Each row of a before or after table is a point. One or more steps were done to the points. Then noise was added and the rows were shuffled. The steps act on columns, c1 being the first. Write out the steps. A step turns or swaps two columns, mirrors them in a line or flattens them onto one, adds a multiple of one to another, or multiplies or shifts one. Angles are multiples of 10 degrees, from the lower column toward the higher: turns from -170 to 170, lines from 10 to 170 but not 90. Use the fewest steps. Two steps may share a column if one is a turn and the other turns, adds or multiplies; they go together, in the order done. Otherwise the lowest column goes first.

Before, 12 rows:
[[-46 -15]
 [-60  -8]
 [-15 -28]
 [ 18 -21]
 [ 26  -7]
 [  4  51]
 [ 13  42]
 [  9  31]
 [ 29 -11]
 [ 13 -38]
 [ -1   0]
 [-37   8]]
After (12 x 2):
[[ 34  30]
 [  2   4]
 [-25  29]
 [-34  -3]
 [  6 -32]
 [-22   8]
 [  1 -42]
 [ 15 -46]
 [  4  36]
 [-27  -1]
 [ 35   4]
 [ 52  30]]
Steps: turn c1 and c2 by -160 degrees

Before, 8 rows:
[[ 15 -40   5   0  -8  -5]
 [-29  18 -10  -9 -33 -16]
 [-33  11  -8 -17 -27 -60]
 [  4 -51  -4  14   2  10]
 [-15 -22  14 -11   8  -4]
 [ 34 -18  -3  30  29  22]
 [  7  -6   8 -14 -17 -10]
 [ 10 -28 -19 -16  10   4]]
After, 8 rows:
[[  8   2  10  -7 -14  -9]
 [-27   1 -38 -20 -32 -47]
 [ 30  -8   9  33  34  20]
 [-32   1 -16 -13 -29 -10]
 [-17   3   3 -13   6 -13]
 [ -9   0   3   6  14  -7]
 [ 10   3 -15 -10  12  12]
 [  2  -5   1  22   6   9]]
Steps: swap c1 and c5; flatten c2 and c4 onto the line at 100 degrees; turn c3 and c6 by -30 degrees

Before, 8 rows:
[[  5  13  10   6   7 -11 -11   5  -3]
 [ -8  -5   1  -8   4  11  -4  -7   1]
 [ -2 -14  10 -19 -10   3  14  16  -3]
 [ -8  -8  10  -5   6  15  15  -7   4]
 [-18   0 -10   5 -10 -10   2  18   1]
 [ -1   7  -2   7  -3   2  -5  21 -14]
 [-13  11 -11 -20  -2   4   7  11   7]
 [  5 -13  -3   7 -13   6   4  13   1]]
After, 8 rows:
[[ -7 -39  -4   5 -10   8   5  15 -15]
 [ -1 -43   9 -14 -10   0  14  16  37]
 [ -5 -15   2  -3  -2 -14  -4  -7  21]
 [ -9 -25  12   2   0 -17  15  -6  20]
 [ -1  22  -1  -6  -2   0  -6  18 -44]
 [ 16  -1 -11   4 -12  -4   1  20  -8]
 [  3  34 -14  -8  -9  -9   7  10  59]
 [  7  40  11   1  11   2 -11   4 -21]]
Steps: turn c1 and c6 by 120 degrees; turn c5 and c6 by -30 degrees; multiply c2 by 3; turn c4 and c9 by -50 degrees; multiply c9 by 3

Before (8 x 14):
[[ -4  28  22   4 -12  23   9 -14 -10   7 -19 -25  -2  51]
 [ 31 -23   2   4 -23  36 -14  19  28  13  -4 -25 -24  -1]
 [-11 -24  51  20  14   4   6 -11  18 -45  52  21 -29  22]
 [-11  -2 -15 -38  44 -22  11 -46  29  26   2  19  21   6]
 [-22 -28 -34 -19   4  13 -39   5 -11  -6   2  26  -1   6]
 [ 27 -24 -28 -27 -42  10 -17 -34  -7 -11 -12 -35  -7 -33]
 [-59  28  19   9 -30 -57 -10 -13 -11  28  -2 -47  29 -12]
 [-22 -43 -35 -10   5  36 -20  15 -33  10  -7  -4 -34  18]]
After (8 x 14):
[[ 59  25 -29  57  18 -46  -9   0 -14 -40   6 -48  -2   7]
 [-39 -24 -25 -21   4  35 -17  -7  24  11  -5 -26  14  26]
 [ 24 -28   0 -32 -36   1 -41  -7 -11   5   1  29  -8  -2]
 [  9 -25  14  22  54  13   5   9  18  52  49  24  -4 -20]
 [-20 -27 -47 -43 -28  -3 -17  39  -5  -2 -12 -32  34 -14]
 [ 21 -42   8 -41 -38  26 -20 -19 -29  25 -11  -9  -5  27]
 [  5  25 -10 -13  24  24   7   9  -7  19 -19 -25 -43  19]
 [ 21  -3  44 -41 -12 -38  13  45  28 -31   3  17 -13  22]]
Steps: turn c1 and c8 by 170 degrees; swap c3 and c5; turn c4 and c6 by 30 degrees; multiply c4 by 1.6; turn c13 and c14 by 120 degrees; turn c10 and c14 by 120 degrees
